Each row is a point. The window is the flat piece filled in between its corners: a triangle in 3 columns, a solid with four corners in 4, and so on. A path goes straight from each point to the next, and from the last back to the first. List the points from which the path goes on through the window.
In the rows, zero is written as 128.

Window, 4 rows:
[[177 139 115 125]
 [156 146 155 103]
 [156 120  90 121]
 [103 133 122 186]]
Path:
(1): [162 153 122 118]
(2): [168 156  75 105]
(3): [176 114 140 111]
(4): [149 116 168 139]
(5): [138 143  99 115]
(6): [143 147 119 123]
(7): [145 124 145 117]
(8): [173 120 176 130]
(9): [127 174 131 106]
(10): [174 151  97 117]
(11): [158 101 144 144]
(12): [155 115 128 171]
(13): [ 77 160 109 164]
(14): [ 98 174 114 194]
(15): [124  93 124 146]
(16): [181 126 111 134]
Through the window after points: 10, 12, 16

Window:
[[145  48 140 116  97  77]
 [103 142 123 114 118 130]
 [120 166 172 110 123 169]
 [128 166 134 156 108 169]
 [156  56 115  79  96 116]
 [118 131 138 142 151 161]]
Path:
(1): [132  45 131 122  91 136]
(2): [163  88 121  72 110  87]
(3): [149 149 122 120 119  91]
(4): [109  95 143 112 108 137]
(5): [117  71 169 104  78 127]
(6): [161  93 110 132 116  81]
(7): [151 164 128 110 157 126]
(8): [107 118 142 124 112 145]
(9): [105 124 137 113 106 157]
(10): [136 168 116 149 128 108]
(11): [171 127  90 131 131  96]
(12): [120  99 158  92 107 140]
(13): [100 134 130 158 108 199]
(14): [153 165 138 132 115 124]
(15): [147 115 147 127 125 120]
(16): [ 76  98 122 141 101 135]
Through the window after points: 1, 3, 7, 9, 13

Window (9 x 9):
[[100 121 153  72 154 130 199 117 122]
 [116  81  95 125  99 159 104 153 124]
 [116  75 155  86 121 102 167 118 145]
 [150 159 147 107 107 167 140 107 162]
 [140 110 148 127 147 163  93 110 147]
 [129 134 109 176 122 148 162 190 181]
 [133 136 108 211 106  87 135 118 155]
 [ 92 160 199  95 120 131 174 112 150]
 [133 161 125 132 118 103 107 130 165]]
Path:
(1): [ 98 135 125 119 129 131 162 109 181]
(2): [102  86 129 131 122 123 135 112 159]
(3): [141 172 135 121 134 155 166 185 117]
(4): [142 119 163 115 130 115 143 126 136]
(5): [ 85 133 128 139 104 137 153 107 175]
(6): [ 88 127 157 137 138 156 128 110 175]
(7): [179 126 145  99 115 126 137 144 109]
(8): [142 132 159 131 106 101 118 148 128]
(9): [106 105 118 140 135 157 171 110 164]
(10): [ 81 156 104  79 100 131 141 152 221]
(11): [137 133 164 146 123 114 157 123 118]
(12): [169 131 176  91 109 159  99 153 107]
Through the window after points: 4, 6

Window (11 x 11):
[[151 119 190 190 140 129 156 123 137  95  66]
 [137 139 195 117  91 151 152 143 103 130 122]
 [168 119 131 166 129 124  98 170 121 107 113]
 [143 119 158 140 146 110 168 112 175 132 136]
 [114 162 141  76 140 147 112 150 163 179 109]
 [131 167  82 133 101 141 125 135 118 153 112]
 [102 153 147 168 100 143 117 173 117  76  96]
 [121  92 134 158 176  83 135 137 115 109 122]
 [155 115 128 152 198 146  66 112 138  94 133]
 [167 145 149  85 162 170 133 177 106 116 141]
 [ 96  44  94 125 138  87 173 117 159 139 116]]
Path:
(1): [133 148 153 157 141 161 122 152 105 131 118]
(2): [147 128 149  86 127  96 124 139 180 110 105]
(3): [142 137 168 105 112  91  96 128 138 108 120]
(4): [150 115 132 162 150 158 145 171 107 124 118]
(5): [131 111 152 164 125 136 141 171 131 133 142]
(6): [156 137 131 106 128 120 104 124 121 107  79]
(7): [174 124 189 139 107 105 177 130 125  98  81]
(8): [121 122 154 188 168 152 116 132 145 115  90]
Through the window after points: 3, 5, 7

Window:
[[154 110 109 127 173 106 113 180 213 132 117  87]
 [149 129 129 120 177 122 129  87 136 105 111 115]
 [131 123 126 115 134  56 135  99 116 109 113  89]
 [145 137 172 153 109 102 136 100  88 172 154  94]
 [139  94 116 163 145 156  98 184 131 106  91 114]
 [147  91 102 143 144 120 126 178 161 129 153 147]
 [ 83 138 144 129 161 105 148 116 122 132 147  91]
 [162  95 149 130 168 125 127 203 147 117  75 158]
 [130 187 135 121 115 118 151 114  90 117 145  89]
 [126 101 152 110 135 138 109 161 174  91 139 111]
 [109 156 138 104 122 113  97 111  90 162 148 111]
 [100 178 146 160  94 107 121 100 126 140 132 120]]
Path:
(1): [163 129 202 152 191 107 112 159 134 109 142 121]
(2): [124 112  98 114 119 120 128 149 140 132 102 127]
(3): [141 106 107  84 128 139 139 151 140 131 111 116]
(4): [129 140 175 197 154  78 111 165 121 118 124 121]
(5): [156 127 141 158 161  87  58 168 135 101 115  69]
(6): [132 114 119 110 143 103 158 132 157 132 114 121]
(7): [139 126 115 101 118 163 146 172 164 128  55 105]
(8): [149 104 168 150 179  85 106 162 119 109 151 153]
Through the window after points: 1, 5, 7
